Rows are points. Each copy is the shape, with its points in the same order, turned, moved and blurred by noise. Is it also mirrored, or only turned?
In the rows, zero is written as 128.

Shape (6 x 2)
[[105 133]
 [ 74 141]
 [203  90]
 [ 91 131]
 [147 147]
 [ 89 183]]
Copy 1 (6 x 2)
[[123 147]
 [ 98 170]
 [199  62]
 [108 148]
 [172 142]
 [135 196]]
Copy 1 is: only turned
Copy 2 (6 x 2)
[[154 128]
 [184 120]
 [ 46 146]
 [164 118]
 [123 165]
 [193 163]]
Copy 2 is: mirrored
Copy 3 (6 x 2)
[[124 149]
 [ 91 159]
 [225 112]
 [114 158]
 [147 105]
 [ 75 121]]
Copy 3 is: mirrored

Shape (7 x 3)
[[133 126 219]
 [157 162 183]
 [ 93 137  60]
 [121 126 114]
 [130 101 161]
 [110  77  79]
 [ 82 106 116]]
Copy 1 (7 x 3)
[[ 93 159 201]
 [139 162 167]
 [ 99 101  51]
 [108  99 101]
 [103 106 159]
 [ 90  54  98]
 [ 71 106  99]]
Copy 1 is: only turned
Copy 2 (7 x 3)
[[145  85 213]
 [182 118 184]
 [111 150  54]
 [129 142 116]
 [111 126 175]
 [ 70 157  98]
 [ 94 105 113]]
Copy 2 is: mirrored
Copy 3 (7 x 3)
[[182 142 230]
 [188 172 182]
 [ 85 123  99]
 [133 123 139]
 [163 109 180]
 [117  69 116]
 [100 102 158]]
Copy 3 is: only turned
Copy 4 (7 x 3)
[[128 110 192]
 [133 162 171]
 [105 152  42]
 [125 136  89]
 [136 104 130]
 [145  97  43]
 [105 101  71]]
Copy 4 is: only turned

Shape (10 x 6)
[[ 98 132 177  28 223 106]
 [169 110 119 114 185 171]
 [149 167  98 121 115 139]
 [119 112 140  62 110 136]
 [105 146 114 153 141 135]
 [121 140 139 132 136  56]
 [143 134 172 172  97 128]
 [ 83 146  64 137 245 100]
 [168 161 135 162 127 219]
 [ 88 122 124  81 112 152]]
Copy 1 (10 x 6)
[[ 86 247 101 171  91  59]
 [191 178 112 142 115 112]
 [141 148 106  58 118 134]
 [119 161 121 104  40 119]
 [116 134 116 108 134 143]
 [ 86 116 123  97 121  63]
 [130 106 188  88 132 119]
 [ 90 155  14 164 176 103]
 [192 169 156  86 147 184]
 [104 164 118 114  60 153]]
Copy 1 is: mirrored
Copy 2 (10 x 6)
[[ 47  80  67  42  98 165]
 [127 124  46 149 134 134]
 [156 176 105 125  94 127]
 [149 108 116 105  77 167]
 [120 158 128 126 152 114]
 [ 98 124 133  99  83  74]
 [101 141 154 181  91 109]
 [ 97 138  57  60 195  60]
 [131 177 105 206 137 161]
 [148 126 134  98 106 175]]
Copy 2 is: mirrored
Copy 3 (10 x 6)
[[116 137 215 118 212  56]
 [127  83 133 133 209 166]
 [149 160  91 118 142 150]
 [150 105 136  73 138 104]
 [ 95 144 117 141 133 161]
 [125 146 120 179 112  78]
 [156  99 127 172  83 159]
 [ 21 175 138 155 206 118]
 [157 108 130 129 144 233]
 [124 128 136  62 125 116]]
Copy 3 is: only turned

Shape (13 x 8)
[[ 82 101 101 188 177  59 174 206]
 [ 70 169 118 151 145 169  80 191]
 [145 167 185 147 100 149 105 123]
 [ 94 107  91 116  89 114 165 151]
 [ 93 127 189 101  85 171 101 111]
 [152 116 151  81 143 125 148 119]
 [141 128 191 175  86 125 169 173]
 [150 128 101 104 146 165 164 117]
 [118 113 162  96 144  81  66 123]
 [113 104  89  74 138 136 175 159]
 [ 86 149 144  74 116  98 127 182]
 [132 141  91 105 140 115  70 197]
 [ 69 177 124  83 124 124 177 132]]
Copy 1 (13 x 8)
[[ 45  95  64 158 156  87 134 231]
 [ 99 205  57 134 104 176 128 172]
 [126 149 147 151 120 175 126  93]
 [119  83  76 111  88 109 108 157]
 [144 135 132  84 116 209 132 110]
 [151 109 153 108 120 114 169 145]
 [ 74  85 136 186 109 177 137 125]
 [156 128  88 120 102  98 186 119]
 [156 147 166 106 167 146  92 177]
 [138 101  98  89  74 102 161 179]
 [104 140 134 100  77 135  99 188]
 [160 179 102 157  92 123 109 202]
 [ 75 137 109  68  78 111 131 133]]
Copy 1 is: only turned
Copy 2 (13 x 8)
[[148 117 122  73 166  90 249 149]
 [153 126  98 112 200 126 102 215]
 [165 146 156 147 101 123  70 148]
 [ 90 106  69 124 109 116 160 146]
 [116 153 129 114 108 137  49 145]
 [133  92 139 129 115 143 113  81]
 [124 112 185 128  88  85 137 160]
 [118  90 122 165 146 168 133 118]
 [196 130  99  75 118 122 100  85]
 [ 83  72  82 124 152 134 150 111]
 [120 104  84 104 155  64 109 122]
 [187  49  81 101 164 116 108 146]
 [ 97 134  94 170 163  92 121 110]]
Copy 2 is: mirrored
Copy 3 (13 x 8)
[[120 233  95  49 125 106 100 124]
 [110 165 130 126 213 198 123 134]
 [ 80 128 184 184 138 145 117 103]
 [ 98 157  87 113 109 137 179 115]
 [ 54  90 157 159 120 189 139  98]
 [130  89 147 128 103 122 142 139]
 [ 70 198 194 147  92 123 145 124]
 [175 109 141 137 116 149 165 119]
 [ 78  81 115 125 139 121  71 132]
 [133 127  94  87 116 143 188 147]
 [ 69 116 119 110 167 113 150 144]
 [120 136  84 147 185 133 117 181]
 [ 97 110 140  85 173 128 190  74]]
Copy 3 is: mirrored
Copy 4 (13 x 8)
[[ 37 144 105 182  82 163 197 149]
 [125 112  83 172 158 187 101  98]
 [139 136 169 115 196 124 102 116]
 [106 132 111 105  64 122 125 109]
 [135 118 172  61 166 153  82  62]
 [130 161 132  61 147 126 180  96]
 [118 108 215 130 129 133 146 142]
 [138 113  88  68 137  97 166 110]
 [103 213 131 113 165 161 131  60]
 [114 133  80  70  79 141 173 101]
 [131 178 124 104 101 208 123 115]
 [159 191  65 159 128 159 138  88]
 [107 129  99  52 117 171 108 144]]
Copy 4 is: mirrored
